Every row gives one point. A path goes straight from each point to the next, and from the last back to the first. The post is the endless flat space through its rows: a point in 2 columns, a line in 3, a plane in 4, and so on, so that a path can go around it. Count how often the path circles the post. Going back the other way cancels.
In the rows, 128 means zero.

Post (1 x 2):
[116 140]
Path, 25 rows:
[129 111]
[152 156]
[131 174]
[134 193]
[105 179]
[95 133]
[100 86]
[159 110]
[137 162]
[111 215]
[69 168]
[63 117]
[100 74]
[123 119]
[163 189]
[136 211]
[92 161]
[85 109]
[113 60]
[137 139]
[170 195]
[154 205]
[116 203]
[90 146]
[86 95]
Times around: 4

Post (2 x 3):
[110 107 147]
[119 102 73]
Path:
[123 105 203]
[132 110 19]
[99 122 82]
[99 137 141]
[129 126 75]
[88 129 137]
[101 106 117]
[74 143 171]
[80 86 98]
[106 113 110]
[126 122 23]
[139 92 32]
[138 92 117]
[133 144 145]
[147 112 68]
[139 86 85]
[104 73 132]
[152 88 112]
[120 148 197]
[114 135 107]
[149 119 54]
[126 91 83]
[86 94 144]
[84 129 132]
[83 96 7]
[115 83 92]
Times around: 0

Post, 3 rows:
[162 132 137 147]
[75 90 114 84]
[140 163 119 125]
Path (27 x 4):
[174 107 113 89]
[191 138 153 106]
[116 111 143 104]
[154 149 122 99]
[192 83 137 164]
[137 163 106 167]
[90 249 121 103]
[179 136 166 113]
[195 129 119 130]
[75 188 72 84]
[102 140 114 144]
[97 181 114 99]
[204 136 146 107]
[122 18 128 107]
[45 98 81 113]
[141 37 139 161]
[104 119 88 46]
[139 151 107 110]
[124 132 89 149]
[77 208 103 128]
[105 167 126 89]
[118 100 125 86]
[133 124 98 103]
[107 116 113 149]
[159 147 153 169]
[110 112 131 85]
[187 122 138 131]
Times around: 4

Post:
[100 135 165 125 134 98]
[115 71 74 152 137 109]
[129 165 173 105 92 158]
[173 52 92 166 135 109]
[98 199 204 28 110 124]
Path, 26 rows:
[95 128 139 105 90 150]
[50 125 74 93 96 106]
[77 158 133 191 125 99]
[137 131 139 228 57 138]
[114 92 109 105 76 171]
[75 142 219 117 107 141]
[119 109 131 120 102 107]
[87 152 162 207 111 43]
[186 137 184 113 139 119]
[208 20 42 168 176 94]
[137 126 78 212 103 125]
[86 146 125 131 72 106]
[103 198 172 150 89 144]
[121 161 141 95 31 157]
[183 129 132 145 106 93]
[191 144 207 154 117 144]
[123 96 129 97 145 161]
[167 61 157 122 102 84]
[121 127 97 165 62 157]
[208 134 115 147 105 108]
[106 118 176 170 112 66]
[152 208 219 70 78 112]
[163 126 93 107 117 160]
[129 82 153 181 158 117]
[118 98 161 148 112 136]
[136 122 162 63 117 73]
Times around: 2

Post (7 x 8):
[102 96 109 120 130 113 176 135]
[97 83 110 135 83 140 122 106]
[117 131 47 154 141 79 121 110]
[169 124 169 91 176 156 148 122]
[125 94 130 174 83 77 157 106]
[57 116 76 207 94 121 154 104]
[134 172 173 70 147 165 126 160]
Path:
[86 166 155 135 130 147 66 103]
[87 126 103 93 161 185 133 79]
[95 122 168 105 108 209 228 133]
[136 108 98 103 131 167 169 166]
[66 145 64 249 136 131 113 115]
[165 87 180 100 177 85 197 125]
[129 51 161 64 93 153 117 87]
[121 137 93 102 90 99 155 126]
[132 173 105 144 160 180 145 160]
[83 131 23 142 137 105 103 153]
[152 98 136 85 112 147 58 122]
[145 173 107 156 159 75 167 150]
[122 108 163 152 68 117 181 128]
[89 100 66 118 147 157 162 67]
[114 70 190 111 89 145 169 111]
[147 156 127 106 178 116 87 144]
[141 70 78 136 118 41 164 138]
[183 114 149 103 66 64 124 132]
[134 143 161 135 89 148 119 99]
[131 146 153 121 116 25 158 95]
[119 108 118 112 131 77 104 116]
[92 101 109 138 103 151 127 130]
[109 161 163 148 90 128 163 174]
[113 104 146 51 99 154 195 141]
[171 191 132 170 113 57 99 79]
[172 115 165 39 97 67 83 137]
[112 92 158 190 112 146 127 106]
[109 75 55 139 70 117 100 157]
[105 106 153 107 63 142 167 139]
[83 154 105 159 141 166 149 83]
[50 59 75 157 143 144 192 95]
Times around: 2

Post, 10 rows:
[104 134 146 146 131 71 192 200 168 140 136]
[130 116 146 112 158 141 143 92 116 96 145]
[173 111 106 134 164 80 131 128 120 155 162]
[80 105 133 144 179 130 116 138 148 174 120]
[164 121 120 164 138 167 94 106 119 121 127]
[78 93 159 141 138 96 95 123 145 113 92]
[167 164 69 125 146 134 75 140 143 174 170]
[124 90 133 102 150 128 156 124 134 148 87]
[178 108 130 147 155 107 101 153 164 149 114]
[172 71 168 115 100 107 98 111 123 148 99]
Path, 31 rows:
[124 90 151 113 113 137 116 66 128 144 102]
[137 106 168 119 86 80 66 136 156 137 87]
[60 125 190 62 101 98 175 158 136 122 120]
[102 143 129 138 75 87 148 192 154 95 105]
[162 71 189 98 137 97 220 123 123 98 143]
[133 88 117 183 111 73 72 116 117 181 144]
[89 118 194 173 108 136 62 128 169 142 114]
[160 82 172 133 177 149 83 125 143 193 99]
[138 112 174 143 126 124 123 186 144 112 80]
[130 97 115 108 186 90 147 145 157 131 115]
[142 85 144 181 212 91 139 153 185 142 121]
[118 130 131 109 74 143 82 111 160 146 75]
[106 184 154 140 108 46 189 190 154 94 163]
[103 133 201 43 94 67 198 139 133 146 124]
[143 127 161 127 121 98 77 122 156 143 98]
[230 115 142 160 117 138 60 139 141 148 102]
[164 118 101 134 135 118 130 159 130 133 101]
[124 130 114 125 140 120 219 152 126 101 144]
[133 118 99 150 128 151 7 134 192 196 101]
[109 72 148 155 175 120 119 43 79 138 129]
[114 89 162 65 157 107 98 32 77 137 108]
[89 133 108 77 193 127 116 106 108 101 144]
[96 86 141 152 203 175 139 152 156 159 65]
[131 107 100 163 213 146 157 156 100 155 141]
[151 86 85 216 213 134 132 156 159 142 122]
[163 137 104 136 127 84 143 139 128 153 194]
[96 127 128 153 158 137 65 126 168 148 109]
[145 123 157 171 146 116 50 192 185 183 70]
[80 131 78 101 189 123 91 110 127 93 92]
[171 96 131 124 131 135 112 108 92 128 167]
[178 65 145 107 148 120 52 84 140 178 160]
Times around: 5
